Every row gives one point. The last column is the point's height on a tilted bowl or saddle (a function of degree 2), plus a little noise. Count its main directions that bend up, bend down and stay straight.
(in the rows, 128 means zero)

Points (17 x 4):
[[144 124 140 122]
 [216 174 121  48]
 [ 79 140 178 108]
 [138 124 172 117]
 [155 192 117  84]
 [146 118 120 119]
 [105 130 155 123]
 [140 114 180 114]
 [114 128 114 122]
 [156 136 127 114]
 [ 69 129 109 110]
 [178 208 124  56]
 [168 130 121 108]
 [149 133 151 118]
 [151  97 129 118]
 [109 127 123 125]
 [ 97 135 144 123]]
Directions: 0 up, 3 down, 0 straight

Points (23 x 5):
[[141 131 177 145 121]
 [145 115 111  82 184]
 [145 102  35 143  62]
 [200  85 123  94 169]
 [ 94  96 130 124 175]
 [175 104 113 117 133]
 [135 137 151  64 162]
 [120  87 143 141 158]
 [162 135 123 111 132]
 [136 177 146 103  99]
 [180  88 111 135 115]
 [125 113 169 141 127]
 [156  85 111 109 148]
 [117 136 121 113 140]
 [139 118  93 122 131]
 [125 100 116 110 160]
 [156 112 110 112 135]
 [137  73 104 168 141]
 [140 201 169 178 161]
 [ 90 127 151 165 177]
 [148 132 207 151 114]
 [114 151 165 120  96]
 [141 141 102 148 116]]
Directions: 2 up, 1 down, 1 straight

Points (25 x 5):
[[155 115  89 186 184]
 [123 158 139  77 135]
 [ 66 104  89 142 186]
 [126 134 165 118 133]
 [148 170 139 135 144]
 [167 114 203 162 186]
 [ 98 116 165 108 137]
 [133 147 149 103 130]
 [ 91 113 171 169 175]
 [ 71  84 175  57 166]
 [167 152  93 101 152]
 [138 142 114 150 146]
 [132 117  66 128 166]
 [145 168 160 132 144]
 [124  87 160 154 161]
 [176 133 144 123 143]
 [133 106 120 147 147]
 [ 75 102 119 136 163]
 [121 131  87 136 153]
 [115  81 117 111 148]
 [131 184 116  80 152]
 [121 119 102 135 145]
 [145 158 121 170 161]
 [139 138 119 137 139]
 [ 93 150 104  69 152]]
Directions: 4 up, 0 down, 0 straight

Points (40 x 7):
[[134 164 163 110 148 146 170]
 [104 122 122 104 167 135 142]
 [136 170 156 172 137 119 182]
 [135 144 131  85 123 190 168]
 [ 72 155 162  51  82 123 181]
 [124 127 106 124 150 130 128]
 [150 128 132 113 130 144 138]
 [139  98 164 124 151 178 148]
 [153 116 115 135 143 108 120]
 [127 165 129 145 139 183 173]
 [121 106 155 124 158 161 149]
 [ 58 194 150 148  50 136 177]
 [133 145 144 112 168 188 150]
 [121 135  80 172 108 101 142]
 [129 118 124  77 135 134 144]
 [ 87 134  99 141 139 182 183]
 [ 97  97 145 172 102 180 178]
 [135  87 134 127 172 156 126]
 [116 149 181 144 111 158 183]
 [115 152 109 144 176 160 148]
 [172 104 110 138 109  78 130]
 [102 155 117 148 163  61 132]
 [135 228 106  89 175 145 177]
 [ 49 160 174 132 136 129 207]
 [147  53 129  79 126 146 143]
 [133 124 125  84 157 145 137]
 [158 110 126  79 128 112 137]
 [134 144  98 109 163  81 113]
 [122 118 164 120 124  96 139]
 [127 150 115 110 145 126 139]
 [135 111 153 136 130 132 142]
 [161  93 106 125 113 138 134]
 [147 128 135  98 189 127 121]
 [115 123 181 118 104 111 147]
 [ 82 119  96 117 184 177 167]
 [130  98 128 127 104  99 120]
 [144  72 132  95 143 161 134]
 [ 99  78  91 110 155 126 130]
 [157 120 164 119 118 115 149]
 [151  36 145  83 102  68 133]]
Directions: 4 up, 1 down, 1 straight

Points (41 x 7):
[[ 70 122 129 136 169 115 110]
 [ 45  69 128 118 166 186 164]
 [131 155  98 155  82 133 135]
 [117 107 149  97 112 166 108]
 [101 129 134 165 135 137 114]
 [103 121 114 167 136 139 125]
 [119 130 143 155 120  97 146]
 [ 86 101 135 138 156 138 131]
 [107 100 141 117 194 109 168]
 [116 102 135 185 115 183  86]
 [169 121  70 121 131 124  98]
 [128 133  95 101 150 158 104]
 [125  79  95  79  84 133 113]
 [134 189  87 114 139 126 111]
 [102 152 114  60 130 103  76]
 [123 127 111 151  72 119 136]
 [ 82 113 188 138 119 116 122]
 [158  88 113 111 117  79 163]
 [138 153  72 103 146 151  90]
 [158 186 137 118 124 116 142]
 [ 96 135 131 147 104 164  79]
 [121 108 138 129  72  90 168]
 [137  98  90 116 103 114 128]
 [150  98  92 114 102 130 113]
 [120 103 109 124 156 136 133]
 [ 77 144  78 156 162 132 115]
 [117 135 122 151 119  51 176]
 [184 139 162 147 156 126 122]
 [124 145 113 199 146 110 174]
 [ 79 183 161 108  47  96 140]
 [ 77 115 109 103  94 115  80]
 [161 149 121 142  83 129 127]
 [120 109 103 139 157  77 143]
 [ 87 132 113 127 115 111  95]
 [171  92  76 101 142 196  94]
 [168 151  87  77 139 164  70]
 [132 131 112 171 147 134 142]
 [109 131 158 133  96 160  83]
 [ 94  96  88 121 201  90 125]
 [111 123 100  89 137 110  90]
 [160 112  83  92  88 159  71]]
Directions: 3 up, 2 down, 1 straight

Points (75 x 9):
[[139 120 102 102 135 148 159 137 129]
 [ 87 123  56 146 152 109 152 128 147]
 [161  90 144 109 116 145 190 146 114]
 [145  89 106 117 119 145 100 146 124]
 [125 131 107 130 186 170 171 130 108]
 [161 118 146 166 118 145 142 126 119]
 [121  90  82 139 149 104 134 134 134]
 [ 94 112 105 204 162 113  94 154 119]
 [106 152 181 191 152 161 129 110  81]
 [189 103 106 167 177 158  80 119  82]
 [134 162 101 168 103 116 146 102 123]
 [118 157 161 139 147  66 120 125 100]
 [114 171 148 122 152  77 149 130  79]
 [119 158 102 170 137 118 113 150 126]
 [132 141 168 132 146  74 152 145 104]
 [116 167 133 117 163 141 138 106  85]
 [153 140  81 122 146 120 112 109 126]
 [198 140 109 147 165 111 127 111 129]
 [120 139 132 130 140 153 140 122 117]
 [151 158 152 161 155  87 104 147 122]
 [137 102 101  95 113 104 120 150 124]
 [115 129 133 190  73 133 152 116  99]
 [131 158 135 181 142 121 112 103 106]
 [127 136 129 146 123 140 139 152 125]
 [136 143 135 131 133 101  86 188 122]
 [ 88 138 155 136 188 150 155 174 112]
 [121 109 141  73 130  45 166 184  52]
 [138  67 113  68 122 189 100 117  81]
 [154 131 101 128 131 141 158 149 124]
 [123 126 100 120 112 170 109  53  68]
 [152 115 136 142 114 110 145  83 131]
 [126 142 147 120 109 117 103  91 106]
 [128 122 149 122 155 141 102 154 129]
 [102 104 155 115 104 146 105 223 124]
 [ 84  89 171  96 116 135  74 186 159]
 [185  94 157  91  63 129 154 118  89]
 [168 160 111 131 134 127  88  66  89]
 [ 58  77 183 136 125 127  66  81 138]
 [160 146 136 147 136 129 121 121 120]
 [188 129  92 187 116 161 122 138  98]
 [113  71 113 103  66 102  98  66  77]
 [173  92 123  80 162 180 133 122  84]
 [117 123 115 181 126 136 144  88 111]
 [138 161 103 136  99  93 147  85 126]
 [149 117 129 134 143 143 170 109 124]
 [108 170 128 134 186 133 177 105  78]
 [162 168  96 164 127 134 138 178 105]
 [ 97 105 111  82 121 211 101 148 116]
 [ 97  73 154 145  93  87 128 113 130]
 [119 142 137 109 111 133 118 106 107]
 [186 149 217 114 181 105 154  78  66]
 [ 85 190  69 130 166  93 145 154 108]
 [ 92 106 143  93 123 146 134 156 139]
 [123  95 108 139 144 117 150 109 139]
 [143 187 130 160 161 138  96 148  83]
 [128 117 117 130 110 118 150 152 132]
 [ 92 147 150 110 155 138 126  93  93]
 [101  78 143 136  35 157 110 113  82]
 [133 143 135 139 163 113 123 176 110]
 [145 108 150 148 171 196  98 123  89]
 [121  90  94 100 152 138 112 102 118]
 [147 159 124 145  64  86 135 133 115]
 [203 151 154 150 181 140 134 131  80]
 [160  81 137 156 136 136 202  49 109]
 [121 138 129  88 167 129 160 127 108]
 [ 82 174 147 154 180 108 120 128  77]
 [103 104 115 185 162 151 157  82  97]
 [101 110 154 194 111 123 103 153 147]
 [129 118 116 107 184 140 130 106 106]
 [102 120 118 158 114 118 157 146 133]
 [125 123 126 112 159 113  45 144 116]
 [100 133 114 134 188 104 105 101  93]
 [ 87 133 113 140 169  65 119  68  73]
 [103 155 146 215 109 168 156 118  65]
 [133 159 159 111 164 144 128 107  76]]
Directions: 2 up, 5 down, 1 straight

Points (74 x 9):
[[144 119 138 168 113 103  42 130 103]
 [108 143 122 159 111 101 107  83 139]
 [ 83 127 174 111  98  91 107 129 119]
 [ 97 151 116 144 134 104 204  99  86]
 [114 169 161 185 133 104  94 124 122]
 [124 129 148  73  94 127 146 110 100]
 [178 150 152 150  97 125 187  94  79]
 [134  94 120  94 133 149 128  60  69]
 [119 131  81 170 152 133 105 125 130]
 [174 154 142 111 157  53 128 143 115]
 [186 122  94 146 110 106 122 137  94]
 [153 145 117  95 157 155 137 129 118]
 [139 146 130 177 107 131  90 118 126]
 [ 53 135 138  87 107 190 174 138  93]
 [110 105 152 174 141 146  97 139 128]
 [128 119 129 170  85 148 122 167 122]
 [137 155 114  88 132 102 131 166 143]
 [ 93 113 196 138 149 155 149 115  97]
 [134 131 160 106 120 133  87  87 118]
 [181 132 121 149  99  82 150 116  92]
 [122 118 115  91 120 168 107 116 117]
 [ 76 141 132 118 149 125  82 132 147]
 [118 100 186 127 162 156 157 160 117]
 [142 143 138 168 109 150 128  67 123]
 [112 136 105 113 144 126 164 126 115]
 [ 89 147 120 106 121 163 146 127 124]
 [125 112  89 144  93 180 131 109 129]
 [177 134 149 116 110 100 142 141 106]
 [137 189  72 113  69 141 161 113  77]
 [152 121 105  68 138 148 145 112  97]
 [135 116 113  79 147 134  90 133 132]
 [149 102  81 143 127  82 136  93  89]
 [115 123 152 108 141 102 124 129 121]
 [153 153 120 155 109  65 100 121 108]
 [108  79 133 134 145  97  68 140 102]
 [124  23 101 103  86  79 171 125  47]
 [161  75 141 128  54 144  94 137  59]
 [133  54  93 146 100 102 136 125  86]
 [116 136 128  94 118 140 218 141  98]
 [194 142 148  94 126  88 154 102  82]
 [132  28 166  66 134 118 114  97  27]
 [ 98 169 113 132 151  99 117 115 122]
 [153 141 111 130 137 132 137 131 118]
 [ 87  88  92 117 117 188 120 155 125]
 [169 100 116 106 225 155 197 122  87]
 [112 184 155 109 167  78  84 154 145]
 [130  69 151 127 145  88 144 147  94]
 [ 43 113 144 144 105 112 142 107 115]
 [113 148 178 118 115 102  58 128 143]
 [106 102 147  96  89 128 113 124 109]
 [175 102 143 102 131 109 144 144 110]
 [108 126 185 232 189 159 172 117 166]
 [130  81 139 123 118  84 152 124  96]
 [128 160  92 102 153 111 156 147 121]
 [201 139 127 174 164 161 127 115  88]
 [133  93 129 119 112 129 110 159 112]
 [123  85  85  91  96 130 128 164 107]
 [126 134 137  88 122 152 136 121 114]
 [ 97 163 116 137 137 132 148 119 123]
 [119 144 112 139 113 120  88 136 132]
 [147  71 150  74 139 130 171 192 139]
 [161 147  90 122 141 104 147 114  96]
 [184 123  95  46 128 163 134 144 115]
 [133 181 113 147 131 140 130 173 130]
 [136 148 108 121 138 153 168 123 117]
 [101 124 116 120 101 111 100 153 127]
 [139  70 188  83 122  96 138 149  86]
 [140 124 122 176 103 149 150 114 137]
 [139 117 125 167  73 148 151 100 127]
 [201 170  66 148  91 114 112 140  66]
 [173 133 136 193 147 117 128  88  96]
 [124  94 112 105 153 142 149 105  95]
 [ 73 173 121 170 173  98 109 105 123]
 [137  95 183 139 124 140 120 142  96]]
Directions: 2 up, 5 down, 1 straight

Points (70 x 9):
[[ 80 153  72  98  73 134 105  75 121]
 [153 131 108  69  45 150 159  41  98]
 [115  96 131 122 156 124 131 130 136]
 [131 145 123 122 169 168 134  96 125]
 [130 172 153  75 117 124 126 146  88]
 [111 113  99 124 107 106 138 139 124]
 [110 109  97 114  98 111 167  87 131]
 [151 123 149  68 221 143 106 149 107]
 [147 133 141 152 153 131  59 153  68]
 [144 158 124 141 127  79  80  94  95]
 [106 120 115 115 109 142 136 114 134]
 [116 185 126 169 121  96 162 165  70]
 [167 164 131 102  88 105 135  77 110]
 [126  87 116 119 156 152 118 163 134]
 [118 120 132 139 138 183 131 129 125]
 [139 120 123 100 104  63 144  88 118]
 [147 159  98 138 133 146 124 143 109]
 [103 168 137 129 146 146 170 212  89]
 [132 114 154 176 174 155 132 156 100]
 [131 153 120 163 134 161 151  99 120]
 [101 139 150 140 149 106 137 133 109]
 [114 119 108 127  91 137 115  99 127]
 [101 143 145 161 173 116  80 100  86]
 [115  85 129  94  84 116 221 167 101]
 [159 148 147 123  75 133 157 146  95]
 [106 116 156  91 115  91 112  84 116]
 [ 77 148 156 150 116 163 128 127 105]
 [ 84 169 111 118 144  78 132  91 116]
 [171 105 106  58  90 153 141  75 117]
 [172 108 125 146 161  92  89 117 111]
 [101 187 160 130 123 104 148 107  99]
 [191 144 174 178 110 129 126  75  82]
 [156  87 110  96  71 117  97 108 111]
 [149 139 167  99 100 114 151 181  82]
 [120 139 119 140 124 140 155 121 129]
 [121 106 159 101 123 167 141 132 124]
 [ 92  99 191 152 159 165 158 115 102]
 [136 149 155 184 130 138 119 164  74]
 [128 115  92 111 130 168 133 142 136]
 [109 127  74 138 141  49 117 107 104]
 [161 164  83 171 115 114 158 179  73]
 [181 118 134 107 144 143 123 136 123]
 [148 133 119 115 154 135 159 136 131]
 [156 103  88 136 135 152 156 110 137]
 [117 119 171 115 166 205  66 142  60]
 [102 140  76 130 164 159 167 131 127]
 [103 126 129 156 158  65 170 143  92]
 [113 119  91  95 112 138  60 174  86]
 [135 123 118 112 133 113 165  90 138]
 [ 99 165 118 136 124 118 106 109 112]
 [170 123  88 187 162 179 129 126  96]
 [149 109 138 167 140 129 103 116 107]
 [140 116 193 113 134 128 152 121 108]
 [100  74 103 104 103 164 120 136 133]
 [104 134  87 118 137 100 139 173 111]
 [137 139 114 131 103  92 143 156 101]
 [140 110 117  94  81 131 104 136 111]
 [117 130 141 136 165 124 121  94 125]
 [141  87 191 197 150  62 151 143  46]
 [105  72 109 115 188 139 160 130 145]
 [142 114  96  72 170 182  96  78 118]
 [119 134 103 127  89 146  80 143  99]
 [116  82 104 111 119 230 101 146 111]
 [110 146 117 177 129  68 145 140  78]
 [166 115 114 162 134 147  93  98 109]
 [141 162 156  71 147 112 121 133  99]
 [121 180  94  98 126 154 101 126 103]
 [128 116 109 171 112  89 140 139  99]
 [142 108 182 115  79 142 158 103 101]
 [141 221  29 130 144 143  68 105  45]]
Directions: 0 up, 6 down, 2 straight
